Each row is a point. The last column is the point's height on a tilted bowl or saddle (a function of degree 2), plus a little noise. Along how many of its main directions does it bend up, bend down or stay straight?

Points (16 x 4)
[[ 18 -27  -6  -8]
 [-11  31 -43 -43]
 [ 46  15   3  10]
 [-35  32 -48 -26]
 [ 10   6 -13 -16]
 [-18   8  12  -6]
 [ 16  18 -22 -26]
 [-10  -2  12  -2]
 [-42 -17  23   2]
 [-30  18 -23  -7]
 [ 25  27  36  18]
 [ 47 -39  15  -3]
 [ -7  34 -21 -15]
 [-22  22  12 -10]
 [  0   8  86 -91]
 [  4 -63  26  18]]
Directions: 1 up, 1 down, 1 straight

Points (24 x 5)
[[ 34 -19 -19 -62 -72]
 [  6  31  16 -15  -1]
 [ -6  15  18 -11  -5]
 [-57  17  26 -57 -19]
 [ 21  -1  32  22   7]
 [-16 -29  -2 -10 -40]
 [-53   2 -29   4 -31]
 [ 26   0  15  -1  -6]
 [-36  41 -57  10   1]
 [ 19  42  17 -12  -6]
 [ 25 -49  -2  32 -22]
 [ 28  16 -28  10 -24]
 [-19   4  -6  35 -30]
 [ 24  18 -10  -6 -10]
 [-14  22  29  15 -13]
 [ 49   4  57  14  11]
 [-29  55  42  49 -59]
 [ -8  53  13  22 -13]
 [ -6  71  31  22 -30]
 [ 16   9   3  -2  -6]
 [-26 -22  16  51 -43]
 [  3 -27  23 -22 -32]
 [ 57 -11  -2 -13 -35]
 [-18  33 -13   2   5]]
Directions: 1 up, 3 down, 0 straight

Points (47 x 7)
[[-21 -13  15 -32 -45  29  -6]
 [  6 -43 -15   4 -31 -40  21]
 [-24 -21   6   3 -79   6 -17]
 [ 17  10   1 -33 -36 -55  29]
 [ -4  32  22 -29   5  51  19]
 [ -9 -49  74 -65  73  26  39]
 [-43  -5  19  27  47   3  17]
 [  9  16  34  -6 -13 -33  14]
 [ 32 -15  10 -43   7  10  -8]
 [-48  10   3  -9   0 -11  13]
 [ 34  -4 -32 -47  37 -53  44]
 [-14   9  31  28   1 -41  21]
 [ 12  -9  -1  -2  51 -25  13]
 [-12  23 -27  56 -39  29   9]
 [ -4 -33 -30   7 -40 -13  -7]
 [-10 -11   4 -14  25  22  13]
 [-36  -9 -42  -5  34 -12  12]
 [-42 -27   2  30  -1  49  47]
 [-31  10   1   7 -12  46  30]
 [-24 -25  17  -1  -8  28  17]
 [-35  32  22  19   9  36  28]
 [ 51   2 -23 -27   2 -30  24]
 [ 34  -4 -42 -41 -45   9 -23]
 [ 17 -34   5 -40 -34   7 -35]
 [  2 -51   6   4 -20 -30  21]
 [ -8   2 -73  -6   5   3  26]
 [ -2 -52   3  26  22 -28  51]
 [  8  -4  12 -16  17 -32  11]
 [-19  16  -3  14  20 -23 -11]
 [ 14   8 -41 -56  25 -32  20]
 [ 44 -18  -7   7 -45  16 -20]
 [ 14  13   1 -19 -21 -38  10]
 [ 21  12 -32 -13   9  13   3]
 [  5  15  -5 -11  19  -7  -9]
 [ 48  30  15  24   7  18   4]
 [ -2  -2  28  76  25  16  56]
 [ -2 -52 -20  43   9 -46  66]
 [-14   8 -17 -53   0  36  12]
 [-64 -13 -45  47  19  35  49]
 [ 21  19  31  20  59 -15 -10]
 [ 49   3 -54   2   3  10  32]
 [-15  38  17  -2   2 -45 -11]
 [-50  10  11 -25 -46   7  35]
 [  7   3   5   7   8  10   6]
 [-10  24 -11  -8   6   4  -7]
 [ -8  16  82  41  37  39  82]
 [  3  12   1  19 -28  29   4]]
Directions: 3 up, 1 down, 2 straight
